Rows are points. Each copy is the shape, with its points in the same order, stretched, turned, moved and blurred by noise. Some copies are also mirrored. Which?

Shape:
[[ 62 -32]
 [-48 -40]
 [ 22  71]
 [ 12  38]
 [-34 -30]
 [ -2  15]]
Copy 1, 6 rows:
[[ 68  -2]
 [-35 -63]
 [-25  86]
 [-12  50]
 [-35 -46]
 [-24  18]]
Copy 1 is: only turned
Copy 2 (6 x 2):
[[ 31  49]
 [ 22 -36]
 [-45  32]
 [-30  11]
 [ 20 -19]
 [-13   7]]
Copy 2 is: only turned
Copy 3:
[[ 39  19]
 [-10 -56]
 [-46  43]
 [-29  21]
 [ -9 -48]
 [-20  -2]]
Copy 3 is: only turned

Shape (7 x 4):
[[ 42  37 -29  -5]
 [-17  26  -1  20]
 [-17 -44  -6  20]
 [-48   9 -41  11]
 [ 44 -42 -39  64]
 [-16  -4  -6 -35]
 [ 32 -37  42 -23]]
Copy 1:
[[ -3  62  36  15]
 [ -3  15 -39 -18]
 [ 63  -9 -38 -20]
 [ 21  33 -75  19]
 [121  54   4 -39]
 [-13  -3  -9  27]
 [  8 -41  44 -25]]
Copy 1 is: mirrored
Copy 2 (7 x 4):
[[ 16  46  -7 -46]
 [  1 -17  38 -40]
 [ 22 -35  28  19]
 [ 12 -62  16 -49]
 [ 98  -2  41  24]
 [-28 -10 -11 -12]
 [-12  36  22  49]]
Copy 2 is: mirrored

Shape:
[[-21  17 -11 -39  19 -18]
 [ 21  63  45  42 -28  -7]
 [ 20  -9 -19 -26  53  16]
 [ 25 -20  -9  57  22 -32]
 [ 10  14  46   5  41  -7]
 [ 19  15 -29 -13  53 -16]
 [-19 -19  -2  24 -11  55]
 [ 45 -20  47  38 -23 -11]
 [-13  19  39  -8 -21 -20]
 [-37  46 -11 -34  -3  -7]]
Copy 1:
[[  8 -28 -10  40  14  14]
 [ 38  54  -5  -1  30 -67]
 [-32  -3   1  19  32   5]
 [ -4  74  14  -8 -29  44]
 [ -4  36  43  11  20  -8]
 [-17  37 -11  43  22   6]
 [ 27 -46 -20 -34  37  25]
 [-21  28  48 -42 -29 -30]
 [ 25 -18  23   3   0 -19]
 [ 41 -37 -35  49  40  -4]]
Copy 1 is: mirrored
Copy 2, 10 rows:
[[ 19  10  18  18  -3  12]
 [ 31   5 -50 -58  -9  40]
 [-41 -32  18  14  18  23]
 [-52  17  45 -55  20  -8]
 [  1 -32  -2 -26  36  21]
 [-39   6  29   5  23  27]
 [ 11 -28  -4 -17 -52   2]
 [-25 -12 -16 -71  10 -22]
 [ 37   5 -16 -18  -6   6]
 [ 61  20 -19  29 -20  38]]
Copy 2 is: mirrored
Copy 3:
[[ 21 -42   8  28 -42   5]
 [-13 121  -4 -21 -74 -16]
 [  8 -74 -26 -22  -1 -18]
 [ -2  18 -22   2  18  29]
 [ 31  34  -3 -50 -27   1]
 [ 21 -61 -43   5 -21  -8]
 [-41  32  28  19  39 -37]
 [-34  76   3 -54 -10  36]
 [ -5  53  33   3 -54  24]
 [  8 -10  13  47 -58 -22]]
Copy 3 is: only turned
Copy 4, 10 rows:
[[-24   2 -50  11 -38  -1]
 [ 91  19 -21 -25  31 -28]
 [-76 -36   4  -6  16 -24]
 [ 15 -83  20 -14  25  -9]
 [  9 -29 -32  12  41 -67]
 [-57 -32 -25 -39   5 -21]
 [  3 -46  26  62  33  49]
 [ 54 -30  65  10  18 -47]
 [ 50  15 -27  32 -21 -21]
 [  2  27 -70  13 -39  26]]
Copy 4 is: only turned
